Each row is a point. The ring and each string are closed loops that go straight from each point to the next, and from the last back to the first. Before rounding, they use only three directions, however many columns there are. How many times does the string pass through the ring? Passing back the other way cancels.

Ring (10 x 3):
-40,28,-52
-53,23,-10
-49,9,19
-28,-14,48
-3,-33,54
17,-42,42
28,-41,9
22,-27,-27
2,-3,-56
-19,16,-64
String (32 x 3):
-15,-23,-25
-14,-16,-60
-11,10,-97
-22,24,-104
-51,1,-73
-48,-5,-42
-21,3,-21
-17,42,-46
-47,49,-51
-26,46,-34
-14,14,-13
-21,5,-6
-20,22,-5
-46,31,17
-49,18,36
-51,3,58
-60,-29,81
-47,-42,60
-40,-55,91
-9,-42,87
23,-4,41
21,-21,43
24,-64,74
7,-80,61
-5,-59,30
10,-20,5
20,-8,-4
8,-20,-4
-1,-53,-4
25,-57,-29
17,-44,-43
-14,-42,-30
Times through: 1
String (30 x 3):
-33,33,-1
-21,18,-2
-42,-10,8
-78,4,17
-96,24,9
-47,55,-21
-9,17,-15
-34,-6,-11
-61,11,-44
-53,21,-71
-31,-4,-38
-4,10,-35
13,21,-49
14,-2,-72
9,-32,-65
-5,-35,-31
-7,-10,-12
33,12,-42
32,-7,-58
15,-27,-70
-18,-32,-39
-17,-14,-18
8,23,-37
-12,44,-89
-36,46,-83
-14,51,-53
-18,13,-19
-40,-10,-6
-87,3,-1
-77,32,3
Times through: 0

Ring (6 x 9):
-5,-56,9,-16,7,23,38,41,-34
6,-82,-2,-25,23,5,29,9,-30
29,-68,-23,-53,26,-19,24,-18,-14
53,-5,-16,-72,14,-34,15,-29,28
41,18,14,-51,5,-14,15,-5,36
17,4,19,-32,-3,11,29,31,6
String (27 x 9):
23,-53,-4,-41,20,-9,23,-5,-7
23,-47,-39,-62,7,-9,39,13,-31
34,-63,-52,-74,18,-25,34,-11,-29
51,-65,-41,-76,33,-45,16,-50,2
51,-40,-51,-87,19,-40,25,-32,-3
41,-23,-48,-81,5,-25,35,-2,-13
35,-25,-12,-56,12,-17,23,-7,5
35,-25,7,-45,18,-16,15,-16,19
64,10,6,-67,21,-42,0,-50,59
62,27,-4,-74,9,-37,9,-31,50
43,14,-17,-70,-1,-19,27,2,15
31,-9,-9,-54,4,-9,28,9,3
30,-11,4,-46,7,-7,23,4,11
27,9,-10,-56,-8,-1,35,27,-1
23,30,14,-42,-13,9,32,37,13
16,17,41,-20,-4,16,23,32,22
15,-11,36,-18,7,11,20,19,14
20,-28,9,-35,10,1,25,11,0
9,-25,-7,-38,-3,13,41,40,-26
-12,-38,3,-19,-8,35,50,68,-46
-20,-64,35,9,9,41,37,54,-36
-4,-68,35,1,21,22,24,22,-16
13,-47,2,-32,13,5,29,16,-15
7,-53,-22,-43,4,9,43,33,-41
-1,-85,-19,-31,15,13,42,29,-52
1,-121,9,-10,40,5,21,-8,-33
16,-95,13,-20,40,-8,12,-24,-7
Times through: 2

Ring (7 x 14):
21,19,29,-58,-9,31,-23,12,-18,13,-12,3,27,26
36,-8,55,-49,20,-4,34,-11,17,-6,-11,-11,-31,7
32,-23,41,-15,19,-30,53,-13,26,-11,6,-19,-64,-13
11,-18,9,36,-12,-57,28,9,6,1,38,-11,-76,-44
-1,-13,-27,47,-27,-36,7,19,-12,7,40,-12,-47,-27
-3,-6,-69,9,-28,44,-16,19,-31,9,8,-21,37,46
4,6,-43,-21,-24,54,-26,18,-32,12,-5,-13,50,52
String (26 x 14):
6,5,-4,4,-24,-9,-14,20,-19,13,21,-2,-13,-8
4,-12,-43,10,-18,19,4,12,-16,4,11,-21,5,26
-7,-31,-118,33,-21,59,12,10,-24,-3,6,-45,39,71
-17,-11,-112,44,-44,44,-24,28,-43,12,22,-27,41,46
-10,-21,-121,23,-28,73,-5,15,-34,2,2,-40,59,80
1,-21,-94,1,-15,74,5,7,-24,-2,-8,-39,55,81
-5,0,-97,-16,-29,96,-32,19,-44,10,-14,-27,92,93
3,32,2,-30,-38,26,-59,33,-43,27,7,13,39,13
12,24,21,-36,-23,14,-37,22,-27,20,4,9,17,7
21,49,68,-84,-21,27,-62,25,-33,29,-13,28,40,9
31,1,19,-74,14,56,9,-7,-2,-2,-32,-15,35,59
26,-5,18,-43,7,22,16,-3,1,-1,-12,-14,1,29
18,6,33,-21,-10,-14,-3,11,-7,9,11,1,-24,-12
24,15,65,-32,-8,-30,-7,12,-3,13,12,12,-37,-30
23,-4,27,-27,2,-3,15,1,2,1,1,-9,-21,4
25,2,44,-31,0,-13,10,4,2,5,4,-2,-29,-8
32,-15,25,-47,20,19,36,-12,14,-9,-17,-21,-11,31
44,-8,56,-82,32,31,38,-20,20,-10,-34,-17,-1,41
32,-7,24,-62,18,38,24,-10,6,-6,-25,-18,12,46
17,9,28,-22,-13,-8,-9,13,-11,11,10,2,-16,-7
16,32,53,-44,-22,-4,-41,24,-24,23,7,20,2,-14
11,38,8,-71,-26,66,-63,26,-44,25,-19,11,77,50
7,-3,-65,-37,-13,90,-15,9,-30,4,-23,-27,79,91
11,-16,-47,-12,-6,46,12,3,-12,-2,-7,-29,26,55
1,12,-15,1,-33,5,-31,26,-30,18,19,1,7,1
-8,2,-63,20,-39,27,-30,28,-38,16,20,-12,27,25
Times through: 1
